Each row is a point. The points of each table are mixes of a few directions, plus a little noise. How many directions does each table use, and how many do they share? Where both have some left over, give the other angles between the two spaces (their principal angles), to ten degrees, smallest first.
In the rows, 128 means zero.

First, 4 rows:
[[127 158 114]
 [111 226 134]
 [135  54 153]
 [140  75 111]]
Second (6 x 3):
[[145 138  91]
 [ 63 122 229]
 [160  96 117]
 [150  94 131]
 [164 116  87]
 [ 87 202 111]]
Directions: first 2, second 2, shared 1; angles 30

First (7 x 6):
[[110 113 111 158 118 128]
 [100 107 104 175 111 128]
 [ 84  92  92 206 100 126]
 [135 135 136 115 133 128]
 [101 104 104 176 111 128]
 [168 160 160  63 152 131]
 [198 185 189   7 174 132]]
Second, 6 rows:
[[ 96 164  68 190 160 116]
 [140  35 193  96  48 145]
 [158 202 124  85 191 121]
 [147 114 160  92 115 134]
 [120 109 128 140 112 130]
 [108 143  94 166 142 122]]
Directions: first 1, second 2, shared 1

First:
[[110  67 185  40 153 119 231  79 162]
 [128 126 129 126 128 128 131 127 129]
 [127 127 128 128 128 129 129 128 129]
 [137 160  98 174 113 132  74 154 110]
 [120 100 153  88 139 124 174 106 142]
 [124 113 141 108 134 127 152 115 136]
 [148 200  60 232  98 138   7 185  88]]
Second:
[[133 138 142 111 113 141 128 139 129]
 [155 170  58 155 108  43 227  72  96]
 [154 198  84 185  85 136  56 176  94]
 [120 102 194  58 122 170 136 145 154]
 [122 109 136 114 140 119 154 111 136]
 [146 168  74 174 111  94 132 121 101]
 [ 71  24 167 134 219 151  84 106 169]
 [124 126 156 116 122 170  80 163 137]
 [125 116 143 105 130 127 152 118 137]]
Directions: first 1, second 3, shared 1

First:
[[249 105  38  80  48  84 132 160 121 179  56 200]
 [ 27 148 204 168 196 165 125 100 133  85 189  68]
 [155 123 108 117 110 118 128 136 127 139 111 144]
 [169 120  98 112 101 113 129 138 126 145 104 152]
 [ 94 135 154 141 150 141 127 119 130 114 148 107]
 [157 123 107 117 109 117 129 136 127 140 111 145]
 [104 132 146 137 144 136 127 121 129 118 142 114]
 [124 129 131 130 131 130 128 127 128 126 130 126]
 [ 74 138 168 150 164 148 126 114 131 105 160  96]]
Second (11 x 12):
[[166 120 124 147  99 130 123 107 115 115 116  98]
 [105 170 111 126 146 115 142 148 134 136 199 127]
 [ 86 147 137 122 159 129 134 142 138 132 162 136]
 [ 78 152 132 115 165 125 137 151 142 138 171 146]
 [154 117 125 136 109 129 124 116 120 123 110 116]
 [120  72 185 148 128 163 105  87 122  98  45 107]
 [ 28 160 153 109 201 133 139 160 153 138 188 156]
 [195  71 146 155  76 147 106  79 106 102  35  93]
 [123 147 119 130 132 122 134 134 129 130 160 123]
 [217  95 100 132  64 120 119 110 110 129  63 123]
 [137 157  75  88 128  96 145 176 140 169 159 184]]
Directions: first 1, second 3, shared 1

First:
[[141 120 104 108  93 130 135 136 118 129 112 123 124 138 145 127 133 155]
 [103 125 118 152 144 159 112 134 155 117 119 163 119 105 119 149 119 129]
 [ 85 157 144 111 133 188 127 106 156 142 116 131 134 100 136 156 128 153]
 [131 143 155 118 133 136 104 136 130 129 119 145 115 145 126 115 124 114]
 [139  86 116 128 113 105 137 110 137 134  96 103 144 115 136 136 105 139]
 [163 153 122 170 167  60 145 170  68 101 231 133 117 168  93  82 173  66]
 [154  66  88 123  88  90 151 112 127 133  89  90 148 118 146 136 106 156]
 [108 174 176 114 153 156 114 121 133 138 143 135 125 133 122 122 136 111]]
Second (10 x 18):
[[116 126 124 188 183 109 134 134 130 110 179 143 132 107  93 134 135  88]
 [123 129 128 153 150 121 130 131 129 121 149 136 130 121 114 130 130 111]
 [130 129 128 119 121 132 127 127 127 130 120 125 128 132 133 126 127 134]
 [116 126 123 186 181 109 134 134 131 110 179 143 131 107  94 133 134  89]
 [125 128 128 144 142 122 129 130 128 123 142 132 127 123 118 129 128 117]
 [154 129 137   7  19 168 116 115 124 168  23  99 120 169 198 118 113 211]
 [117 126 124 178 173 111 132 133 130 111 171 140 130 110  99 132 132  95]
 [135 129 131 102 105 137 125 126 126 137 105 121 127 139 144 126 125 147]
 [141 129 132  68  74 147 121 122 126 148  75 113 124 149 164 123 120 169]
 [126 128 126 135 136 125 128 128 127 125 135 130 128 125 124 131 129 122]]
Directions: first 5, second 1, shared 1

First:
[[107 240 136  87 154  40 115 191 147  85 117 116 167  71 134  90  37 190
   27 116  58 150 200 104]
 [102  86 143 127 104 123 150 136 125 119 133  94 150 136 102 127 153  97
  123 138 122 104 139 175]
 [195  73 144 149 156 184 150 108 118 151 144 124  86 122 135 153 156  77
  169 159 178 102 113 130]
 [158  82 131 148 155 180 111 120 130 143 107 148  67 133 156 186 126 109
  169 112 173 140 126 120]
 [ 58  89 103 152  71 143 122 107 113 119 122 120 144 161  98 136 143 121
  133 106 123 132  98 172]
 [156 131 139 159 145 143 149 108 118 142 168 113  89 142 145 119 198 123
  156 135 133  99 127 110]
 [148 217 110 141 158 117 115 132 118 112 145 140 116  83 138 102  61 172
   74 128 105 143 135  86]
 [123  77 118 129 111 160 116 110 130 143 106 149 123 151 126 157 139 109
  167 121 158 140  98 140]
 [169 201 122  89 150  92 126 140 132 126 131 149 172  85 125  81  65 154
   88 161 112 139 123  90]
 [ 65  83 134  99  76  99 126 128 147 140 107 129 167 194 121 129 206 129
  172 104 116 130 118 154]]
Second, 10 rows:
[[185 140 128  74 106  79 129 121  84 117 172 134 238 117  86 110  95 156
  153 108 120 153  93  82]
 [117 139 124 142 155 152 125 135 155 135  99 138  74 116 153 132 115 117
  101 147 135 121 145 140]
 [ 91 132 129 207 120 184  90 140 175 146  88 153   7 156 199 149 153 138
  151 158 170 128 151 131]
 [ 78 115 130 174 146 169 129 134 166 136  94 122  34 140 163 144 160 103
  108 143 135 106 157 169]
 [ 86 100 128 127 149 135 161 123 132 124 121  93 109 128 111 133 161  87
   90 118  99  97 146 183]
 [149 122 132 111  91  99 124 120  96 121 164 126 193 143 104 122 135 152
  167 108 127 143 104 100]
 [140 108 128  69 128  84 169 114  86 111 167  90 225 115  61 114 133 108
  108  94  84 117 112 144]
 [134 147 130 193  85 157  68 138 149 142 115 173  66 164 193 141 134 177
  197 151 186 158 125  78]
 [155 124 129  93 107  93 136 120  93 118 164 121 207 129  90 116 123 141
  147 106 116 139 104 106]
 [146 154 119  88 193 128 148 135 143 129 101 131 125  74 120 117  74 100
   55 144 107 119 140 145]]
Directions: first 6, second 3, shared 1; angles 40, 50

First (9 x 32):
[[111 140 142 126 127 101 100 146 164 162 155 154 168 164 136 126 193 104
  160 144  89 126 162 109 143 170 137 136 126 102 100 135]
 [ 91 122 132 114 160 187  61 107 151 153 172 132 171  74 127 152 162  69
  136 153 105  94 156  97 172  60 131  98 157  92 110 114]
 [158 139 122 149 119  68 199 129  99  92  74 114  82 167 144 114  69 199
  109  92 168 155  79 134  82 193 119 156 101 171 123 134]
 [112 138 177 130 123 107  92 150 173 156 144 132 184 138 100 115 114 104
  177 111 162 153 116  90 144 145 134 106 113  95 111 163]
 [154 117  94 117  95 172 122 126  94 115 128 134  82  96 109 128 110 115
  106 161 117 142 148 200 121  61 122 124 164 146 206 134]
 [149 119 112 114 101  99 179 158  92  98  96 119 104 161 113 112  98 152
  115 116 166 149  94 170 117 144 115 121 101 142 165 131]
 [145 117  80 106 121  75 221 146  56  66  68 108  80 173 144 126  95 183
   82 107 175 128  67 170 114 164 101 124  86 160 141 101]
 [121 107 172 156 154 190 119 106 173 158 159 121 146 101 124 121 173 124
  134 107  77  88 168  82 119 117 163 149 127 119  96 107]
 [111 153 121 143 155 153  59  85 151 152 156 142 135  80 155 155 137 102
  133 162  91 120 163  99 139  95 128 137 181 126 104 131]]
Second (11 x 32):
[[124 135 135 135 141 147 117 116 140 133 132 128 121 107 147 143 139 128
  123 125 111 118 139 116 115 124 146 127 133 142 127 118]
 [141 113 147 141  78 145 144 126 128 124 129 149 113 120  92  94  99 107
  142 125 123 154 124 150 143  97 130 111 136 118 177 162]
 [126 129 127 126 133 125 127 129 128 128 129 127 131 129 130 130 131 131
  127 127 129 127 128 125 128 130 130 131 125 129 123 125]
 [127 136 151 152 139 176 108  98 157 136 138 136 105  76 155 148 140 122
  124 120  83 112 151 111 101 102 166 120 144 156 153 120]
 [104 159 120 128 219 150  87 101 154 140 136 105 129  88 213 203 187 152
   96 125  91  72 158  76  79 152 168 149 129 169  73  67]
 [117 132  86  88 158  57 136 163  94 123 119  98 169 195 126 135 139 154
  117 138 184 123 105 128 146 183  86 151 104 105  61 108]
 [133 116  96  93 104  57 157 170  86 118 114 116 162 202  83  93 106 136
  135 137 194 153  91 154 168 161  72 135 106  85  98 143]
 [124 133 141 140 142 154 114 112 146 133 134 130 115  99 150 146 138 126
  124 124 101 115 143 115 111 117 151 126 135 146 135 116]
 [140 126 196 192  95 249 108  67 191 137 147 174  58  17 142 132 119  93
  140 110  34 128 172 121  92  40 204  92 169 173 232 150]
 [146  97 113 110  55  71 173 169  84 113 116 136 147 197  46  57  78 117
  153 136 191 180  87 179 184 132  69 118 114  76 146 176]
 [122 127  97  98 144  73 136 153 103 123 120 109 158 179 123 127 131 146
  123 136 168 130 109 132 143 167  95 145 108 110  81 116]]
Directions: first 6, second 2, shared 0; angles 30, 30

First (11 x 32):
[[124 128 129 112 155 137 110 134 107 139 132 117  89 155 141 122 133 125
  126 132 126 118 163 124 134 146 128 131  91 135 141  93]
 [124 119 174  86 168 136 159 147  91 155  77 137 152 127 119  92 109 119
  154 112 114 123 118 148 116 125 137 121 132 164 140 146]
 [121 126 135 105 169 140 108 136  98 145 130 116  79 162 143 116 134 124
  126 131 123 114 171 125 134 149 129 132  82 140 144  84]
 [ 97 113 125 122 128 129 137 131 134 112 137 112 126 142 140 140 154 107
   97 119 127 114 162 139 119 115 130 113 108 135 125 127]
 [114 122 130  99 209 141  84 128  82 138 157 104  33 191 148 113 157 119
  106 138 109 106 207 111 141 158 130 135  55 134 158  43]
 [177 152 123 156  85 115 133 117 150 136 115 161 172  78 102 124  85 162
  174 138 138 159  45 117 136 128 124 147 195 107 116 168]
 [103 119 114 132 113 132 125 132 140 115 143 110 118 143 147 151 149 113
   99 126 139 115 165 136 124 124 126 117  99 130 122 119]
 [138 137 105 169  23 119 154 130 186 117 116 140 203  75 125 163 105 139
  138 127 164 146  73 141 120 110 121 122 174 116  93 194]
 [119 114 128 173  81  95 187  96 192  62 134 151 244  55  81 144 150 115
  104 108 105 154  35 139 103  51 135 106 249 101  99 237]
 [119 127 119 130 108 133 127 136 136 129 129 120 126 133 140 142 131 125
  121 129 141 123 145 134 127 131 125 124 110 132 122 125]
 [173 152 126 122 171 132  81 121  93 161 138 140  64 146 124 104 101 160
  165 151 123 137 125  96 154 171 125 159 113 114 150  72]]
Second (9 x 32):
[[ 95 160  80 139  66 134 124 130 167  76 110  67 152 127 155 174 142  97
  124 107 112 139 165 123 123 102 119 115 153 102 113 102]
 [116 120 161  97 188 129 144 128  98 127 106 128 130 136 115  97 138 111
  131 115  93 124 131 130 118 117 138 123 141 143 147 129]
 [120 168 152  74 205 136 140 125  81 106  52  86 146 135 111  85 120  90
  181  89  39 150 132 108 123 101 139 127 200 127 159  86]
 [141 122  76 188  26 126 107 129 183 135 186 145 118 117 152 184 126 160
   97 161 208 123 128 133 139 155 114 133  82 111  93 150]
 [ 80 149  84 139  73 135 134 131 168  71 116  67 155 132 157 175 157  83
  107 103 114 130 178 130 117  93 123 107 143 110 110 111]
 [209 147 127 155 113 123  90 121 117 187 146 184  97 107 111 110  71 196
  178 171 171 147  63 104 160 182 122 169 123 116 129 124]
 [101 103 154 108 165 125 149 129 114 121 129 127 133 140 122 114 154 108
  103 116 113 113 142 144 116 112 136 112 118 148 135 142]
 [154 118 143 132 143 126 123 127 115 158 140 160 114 125 115 109 116 154
  134 145 145 124 103 126 135 146 128 139 115 135 131 138]
 [134  73 172 122 172 124 140 129 108 167 167 183 110 132 112 101 139 150
   92 149 158 102 112 150 123 142 133 127  78 161 132 172]]
Directions: first 4, second 3, shared 2; angles 80

First:
[[ 98 169 179 139 166  39  78 156 148 170  74  75 159 175  40 133  69 165
   99 105 173 149  60 105 135 148 169 194  45 100  79 123]
 [109 148 191 174 148  62 100 116 133 124  83  62 125 164  59 122 106 158
  110  95 134 146  62 120 120 131 156 193  78 103  92 134]
 [116  85  87  87  78 202 132 125 151 148 128 194 137  98 241 111 131 123
  172 166 122  91 197 119 106 106 121  30 139 152 158 145]
 [134 120 165 157 116 145 159  93 125 100 140 123 103 108 138 123 144  81
  110  98 117 132 132 141 123 132 111 142 166 116 148 123]
 [145 133 104 120 101 165 150 133  99  98 172 160 117 112 134 136 142  85
  126 121 126 132 141 153 137 133  96 141 185 121 149 102]
 [107 159 233 161 166  65 132 114 168 162  95  80 137 128  70 131  84  81
   60  66 173 150  92 115 133 168 148 188  94  87 115 114]
 [170 104  34  78 180 154 156 145 125 147 169 153 131 102 170 145 184 167
  151 197  94 113 192 118 150 118 122  42 143 193 146 153]
 [108 105 199 190  73 148 138  66 128  81 101 108  92 124 157  98 134  99
  133  86 105 124 110 140  92 111 124 148 147 103 138 137]
 [158 100   7  68 151 165 125 158 114 142 155 166 138 123 181 137 175 202
  184 216  89 104 183 118 139  99 128  34 128 195 135 158]
 [136 158  84 103 101 138 111 173  87 109 162 158 140 146  92 144 113 117
  133 129 147 139 111 151 144 135 107 169 155 111 123  90]]
Second, 8 rows:
[[148 129 111 143  74 158 160 127  79 126 157 165  84 151 101 153 132 189
  123 185 155 140 104  74 115 127  88  65 123 136 184 147]
 [ 66 102 191 139  62 215 106 116 143 141  91 180 139  75 221 102 132  14
  116  68 151  98 126 156  89 143 128 119 167 120 122 105]
 [117  93 111 128 181 147 102 123 136 134  97 107 139  98 178 113 196 129
  147 126  76 101 131 153 121 114 162 110 131 185  83 150]
 [167 175 130 129 103  53 165 124 129 104 171 110 114 186  39 144  43 172
  122 143 161 170 136  97 152 127  99 168 105  58 175 116]
 [128 109 134 132 134  93 119  89 175  90 108  83 140 135 168  88 110 130
  175 105  74 118 175 160 125  90 153 161 123 105 109 138]
 [119 132  45  68 126 201  97 209  80 180 147 211 155 107 146 162 166 126
  123 173 163 111 113 124 136 152 117  70 144 185 117 110]
 [129 122 116 111 209  71  98 122 177 117 104  65 168 122 143 101 135 117
  155  95  72 118 162 179 150 110 175 187 119 133  68 128]
 [151 162 185 175 134  85 176 113 104 131 149 103  86 152  28 162 109 146
   63 127 173 169  76  80 137 160 102 145 113 102 167 130]]
Directions: first 5, second 5, shared 3; angles 70, 80

First:
[[143  61 162 140 125 110 171 170 154 119  99  93 118 126  82 124 120  79
  179 156  85 151 125 152 119 142 156 139 121 100 120 185]
 [115 179  59 120 167 135  87  94  94 144 194 174 127 155 166 143 125 186
   81 168 183  47 126  86 141 118  91 138 180 150 154  31]
 [131 158 178 125  82 139 122 108 139 124  87 117 138  93 141 111 131 136
  120  30 108 206 126 154 113 120 130 105  66 152 105 185]
 [ 72 154 129  88  82 142  79 132 115  95  96 127 174 104 174 118 208 118
  135  87 195 139 164 132 198  96 136  80  72 113 155 117]
 [121  96 163 166 117  74 122 114 103 158 186 106  87 149 111 132  79 199
  126 135  88  78 115 149 112 108  77 153 129 174 138 120]
 [142 100  92 152 182 109 144 134 115 151 190 135  96 168 104 144  85 146
  125 219 118  49 114 108 112 139 111 166 198 128 141  81]
 [147 122  78 128 183 136 148 138 132 136 154 150 121 153 119 142 112 108
  123 200 137  90 118  99 119 151 136 152 191 108 129  90]
 [146 186 154 115  96 166 124  97 149 121  75 139 147  91 152 113 133 124
  102  21 117 223 123 136 103 137 142 102  80 148  89 172]
 [137  95 136 112 124 144 156 165 157 107  75 112 149 116 107 123 156  54
  166 141 123 169 136 135 139 143 174 120 115  79 120 171]]
Second:
[[216 103 173 181 151 122 203 118 166 163 120 115  69 129  69 121  26 130
  125 108   7 189  68 142  15 171 133 177 153 156  67 203]
 [158 147 163 144 105 134 135  96 130 142 121 130 103 116 130 114  93 171
  104  60  87 168 100 136  79 122 114 136 108 167 106 163]
 [137  91  85  77 126 182 143 161 129  84  77 152 140 120 152 104 218  79
  160 168 198 116 127  83 162  99 177 124 146  44 184 125]
 [103 130 133 124 120 118 109 133 122 121 131 119 143 126 132 132 144 124
  133 128 142 123 145 138 154 124 125 115 113 127 132 121]
 [100 221  70 109 163 147  88 105 126 130 144 161 178 133 158 153 135 109
   85 126 172 130 158 113 158 158 124  99 142 145 103  65]
 [ 81 183 103 129 142 109  76 106 109 141 175 134 159 140 149 153 127 152
   98 131 162  93 162 133 165 132  95 107 126 164 121  65]
 [ 83 148  85 113 151 118  91 135 110 124 163 135 162 146 145 151 155 120
  124 178 183  72 164 116 185 130 119 113 146 121 149  63]
 [ 87 145 115 130 140 103 101 133 118 131 156 117 154 138 130 150 127 120
  126 153 147 102 162 141 167 138 117 111 125 137 121  93]
 [161 121 140 110  99 162 141 117 126 114  87 144 109 109 150  96 157 145
  127  84 137 158  96 110 104 100 140 134 116 111 152 162]
 [ 87  81 144 113 106 112 125 172 132  98  98  95 158 119 118 128 180  75
  180 153 151 127 164 149 187 119 154 105  95  87 147 149]
 [203  40 197 182 113  97 192 124 131 159 138 100  37 134  78 105  50 183
  148 122  24 133  61 145  35 114 107 191 144 151 125 201]]
Directions: first 4, second 5, shared 4
